Each row is a point. To make a cloud, some directions were put in groups of two or more. Within a group, all points are equally far from the middle, so they leave a hole (a ring in 2 directions, a hollow ball in 3). The other directions are filled evenly. Then the cloud was stretched, turned, moved and blurred a little. How many holes are there, and how many directions does each take, smallest first?
(in the rows, 128 means zero)

Cloud:
[[ 76 142 133]
 [ 92 183 124]
 [112 162 164]
 [157 148  82]
 [135 187 120]
 [111 145 154]
 [168 125 100]
 [104 125 121]
 [108 148 160]
 [132 185 102]
 [ 72 146 170]
 [117 120  95]
 [ 55 142 151]
 [ 85 168 129]
 [142 177 147]
 [137 166 127]
 [ 80 163 128]
 [138 150  54]
 [ 98 156 123]
 [146 105 132]
 [189 137  81]]
Holes: 0

Cloud (20 x 3):
[[133 112 191]
 [ 71 129 122]
 [181 141 130]
 [141 164 154]
 [107 145  83]
 [ 75 151 149]
 [ 93 163 145]
 [ 72 143 169]
 [176 135  93]
 [155 111 130]
 [153 136  80]
 [180 136 121]
 [115 147  78]
 [ 88 162 136]
 [147 106 169]
 [162 134 156]
 [102 140  89]
 [ 76 151 148]
 [177 134 103]
 [109 123 200]]
Holes: 1 (2)

Cloud, 29 rows:
[[127 189  91 126]
 [ 88 135 110 147]
 [ 81 132 165 131]
 [149 167 166 145]
 [125 125 206 118]
 [174 169 126 132]
 [ 90 115 188 134]
 [116 147 202 121]
 [118 171 104 158]
 [174 139 169 138]
 [124 145  92  88]
 [169 147 133 159]
 [ 89 169 144 123]
 [123 188 106 135]
 [ 96 136 200 169]
 [137 154 110 181]
 [ 88 164 127 145]
 [ 99 175 103  82]
 [122 161  87 154]
 [145  93 199 151]
 [ 79 130 150 134]
 [186 149 152  98]
 [150 102 121 159]
 [106 150  89 123]
 [133 154  77 133]
 [110 189 146 116]
 [190 162 128  99]
 [ 88 119 124 142]
 [124 126  92 180]]
Holes: 1 (3)

Cloud:
[[ 80  84  94 142 167 149]
 [132 140 105  98 103 151]
 [104 153 130 103 163  98]
 [180  87 114 132 157 179]
 [ 90  66 112 128 162 142]
 [138 119 160 148 100 151]
 [129  68 161 119 166 132]
 [167  67 151  99 134 171]
 [173  81 141 115 179 122]
 [140  82 162 149  98 170]
 [ 93 168 109 139 141 109]
 [ 94  69 123 139 163 110]
 [103 108  91 106 176 136]
 [ 99 129  88 168 104 155]
 [ 82 124  83 166 135 108]
 [175 108 137 108 153  92]
 [196 120 145  90 173 165]
 [125  94 115 100  97 165]
 [167  67 127 129 166 158]
 [187 121 119  92 116 172]
 [188 104 108 106 183 107]
 [186  92 147  98 182 128]
 [136 110 188 133 152 176]
 [194 133  98 108 139 106]
 [114  55 158 131 125 174]
 [124 145 116 113 167 177]
 [142  71 111 111  91 156]
 [155 113 178 139 156 179]
 [136 139 155 131 115 120]
 [157  84 128 143  98 141]
 [174 135 118  88 188 146]
 [118 142 148 137 175 109]
 [124 131  61 102 155  96]
 [144  95  79 146 111 124]
 [ 81 146  86 116 128 105]
 [157  83 151 136  94 148]
 [178  93 135 107 176 103]
 [135  79 115 156 169 162]
 [ 84  79 100 120 155  97]
 [167 151 143 112 195 132]
 [ 75 114 117 162 119 191]
 [100  77  99 154 105 181]
 [182  74 122 119 108 172]
 [109  79 111 161 167 160]
 [ 78 116 136 128  92 165]
 [150 118 110  77 175 100]
 [ 91 117  76 141 182 143]
 [177 131 100 138 120 178]]
Holes: 2 (2, 4)

Cloud, 82 rows:
[[159 110 124 144 162 145  96 120]
 [148 109 103 167 152 156 139  31]
 [128 139  65 130 136 143 102  83]
 [ 71 166  77 163 147 160 160  60]
 [183 126 139 139 120  98  98 101]
 [126 152 131 118 129 160 128 156]
 [175 109 125 156  98 141 128  49]
 [137 166 105 141 168 166 166  66]
 [112 188  99 153 157  88 156 151]
 [152 127  69 123 146 158 123 121]
 [170 141 131 169 138 119 115 113]
 [167  93 124 142 192 162 137  83]
 [108 128 120 176 142 226  99 120]
 [144 133 117 175 154 187 143 177]
 [127 153 123  93  85  90 149 100]
 [120 116 123 123  98 113 149 106]
 [156 187 135 129 210 132 177 154]
 [164 153 129 160 147 211 105 171]
 [ 74 150  63 152 114 157 103 111]
 [137 106 124 203 172 127 144 116]
 [186 141 140 102 123 115 121 172]
 [168  75 101 191  99 169 112  64]
 [187 105 128 147 185 164 152  74]
 [129 117 111 106  96  87 145  54]
 [111 116  93 191 126 217 122 119]
 [145 151 121  87 142 146 112 164]
 [128 140 157 109 148  94 160 150]
 [167  76 135 107 118 118 153  95]
 [146 150 110 200 156 144 158  84]
 [122 129  99 156 160 146 184  76]
 [110 137 148 133  97  99 146  97]
 [120  96 145 182 138 128 151 132]
 [142 126 140 163 123 130 118 189]
 [ 79  96  81 186 124 124 107  64]
 [ 96 153 129 181 103 131 160 141]
 [166  95 118 141  97 161  95 140]
 [104 111 107  99 101 100 173  64]
 [129 108 147 137  86  90 129  94]
 [153  86 144 208 103 111 125  82]
 [162 106 121 161 175 185 124 118]
 [140 105 112 122 134 124 125  59]
 [167  82 121 144 122 217  81 141]
 [136  78 107 145 162 156 152  57]
 [165 165 150 141 184 170 177 140]
 [130  78 123 153 137 155 127  96]
 [188 146 161 159 148 181 130 121]
 [125 133 126 203 119 159 125 123]
 [144 127 118 133 134 113 159 154]
 [171 156 124 115 144 151 116 142]
 [183 119 109 188 136 139 105 124]
 [ 86 169 133 157 145 128 160 106]
 [133  86  99 188 115 176  97 131]
 [178 136 133  99 128 182 112 126]
 [113  67 106 119 103 130 150  64]
 [143 134 134  68 124  60 139 133]
 [137 118 136 159 123 121 174 132]
 [190  73 134 164 125 151 141  57]
 [179 124 155  87 135  76 132 145]
 [190 105  89 109 132 184 134 137]
 [167 115  82 123  99 178 178  80]
 [159 108 167 144 100 123 124 130]
 [190  97 162 123 160 103 127 121]
 [ 79 164 117 138  95 112 156  95]
 [179  93 161 146 149 123 117 179]
 [122 122 102 149 158 112 140 129]
 [106 114  77 176 152 108 148  73]
 [116 139 106 128 173 144 116 123]
 [115 183 119 112 112  71 127 122]
 [104  91 177 172 141 112 135 139]
 [174  95 144 147 117 112 109  86]
 [143 118 129 214 146 124 169 122]
 [140 156  49  79 139 116 137  81]
 [106 107 128 167 134  71 141 108]
 [144  90  99 159 124 170 113  73]
 [147 164 141 136 169 147 147 211]
 [143 136 104 199 139 129 147 169]
 [142 159 133 103 139 100 119 125]
 [156 128  80 153 127 164 118  58]
 [110 160 125 162 163 107 183  74]
 [123 143  86 217 152 140 131  86]
 [191  91 126 117 171 187 164  97]
 [ 86 157 102 162 101 163 108 101]]
Holes: 0

Cloud (83 x 8):
[[112 118  78 128 165  85 158 110]
 [156 147 147  98 110 143  95 141]
 [184  84 146 160 147  46 103 135]
 [196  89 118 177 164  96  88 115]
 [ 97 133 151 125  98 134 132 133]
 [106 174 113  83 118 175 134 103]
 [165 144  90 173 135 125 113 102]
 [183  77  91 150 133 153  80 155]
 [188 111  80  82 151  97 116  95]
 [ 99 163  94 178 167  98  69 114]
 [135 166 137 161 115 114 180  82]
 [155 142 151 104 100 126 177 135]
 [110 196 168 117 131 107 170 123]
 [121  87 106 124 162  83 132 116]
 [ 79 146 136 123  97  98 141 126]
 [105 192 168 116 133 133 148 100]
 [120 112 123 102  86  89 177  81]
 [211  75  66 154 144 132  83 155]
 [154 143 100  97 180  89 147 119]
 [104 190 138 132  80 114 175 131]
 [138 165 166 162 137 115 106 133]
 [138 159  96  91 144 132 109 136]
 [100 139 124 196 158 136 110  80]
 [111 129 178  76  99  47 150 116]
 [126 127 186 109 141 139 118 118]
 [120 138 116 101 175  79 177 150]
 [169  83  94 146 176 149 103  95]
 [153 185 140 153  91 127 144  98]
 [198 173 159 104 135 138 102 129]
 [116 148 103 129 102 161 109 153]
 [138 151 147 106 165 174  98 168]
 [152 100  96 167 125 121 134 116]
 [113 126 179  95 162  78 118 101]
 [199 133 135 140  97 118 157 129]
 [102 198 144 103 129  37 134 104]
 [143 144 111 172 148 181 159  99]
 [194 101 140 161 134  72 154  95]
 [177 182 100 140 118 135 119 111]
 [150 180 117 120 151 108 127 135]
 [ 83 172 157 141 114 133 138 132]
 [118 106 118 149 166 163  75  77]
 [180 112 100 126 140 104 136  84]
 [130 103 162 128 162 180  99 121]
 [167 108 170 127 175 142  91 133]
 [ 68 164 134 110 120 167  95 155]
 [ 93 157 154 129  74 141 185 143]
 [157 175  58 121 114 108 130 122]
 [ 92 137 151 114 131  93  95 137]
 [158 157 197 153 148 129 123 145]
 [116 175  72 135  98 162 113 104]
 [116 123 106 113 139 115 169  92]
 [173 110 107 173 162  59 110 118]
 [116 160 173 138 166 118 144 145]
 [156  89 202 115 121 136 166 171]
 [116 156  97 157 162 170 176 102]
 [166 198 135 142 139 106 206 111]
 [228 124 113 179 167 168  95 100]
 [137 120  93 105 160 110 101  97]
 [200 131  94 119 128 154 115 114]
 [182 173 155 163 142 160 105 118]
 [134 215 147  85 132 129 155 116]
 [151 100 118 176 129  65 130  81]
 [152 100 141 138 135 162 156  99]
 [110 151 148 152 151 144 141 122]
 [173 122 102  94 167  78 101 114]
 [138 137 179  91 130  77 153 137]
 [171 154 135 125 137 114 195 140]
 [ 88 195 138 123 142 106 163  84]
 [196 165 105 121 136 115 109  89]
 [160 141 126 131  89 143  82 115]
 [104 187 107 123  94 150 191 101]
 [159 125 191  84 100 127 172 144]
 [ 88 216 178 131  97 130 113 113]
 [ 76 171 121  98 120  71 107 105]
 [ 85 190 143 118 118 122 136 104]
 [165 146 111 142 120  93 159 116]
 [127 142  94 136 193  38 150  96]
 [113 151 103 110 162 111  77 151]
 [165 102 121 109 157 105 189 135]
 [169  89 115 165 139 121 105 149]
 [ 61 162 113 144 160  73 117  74]
 [132 197 174 134  90 152 131 102]
 [143  94 122 157 167  72 152  77]]
Holes: 0
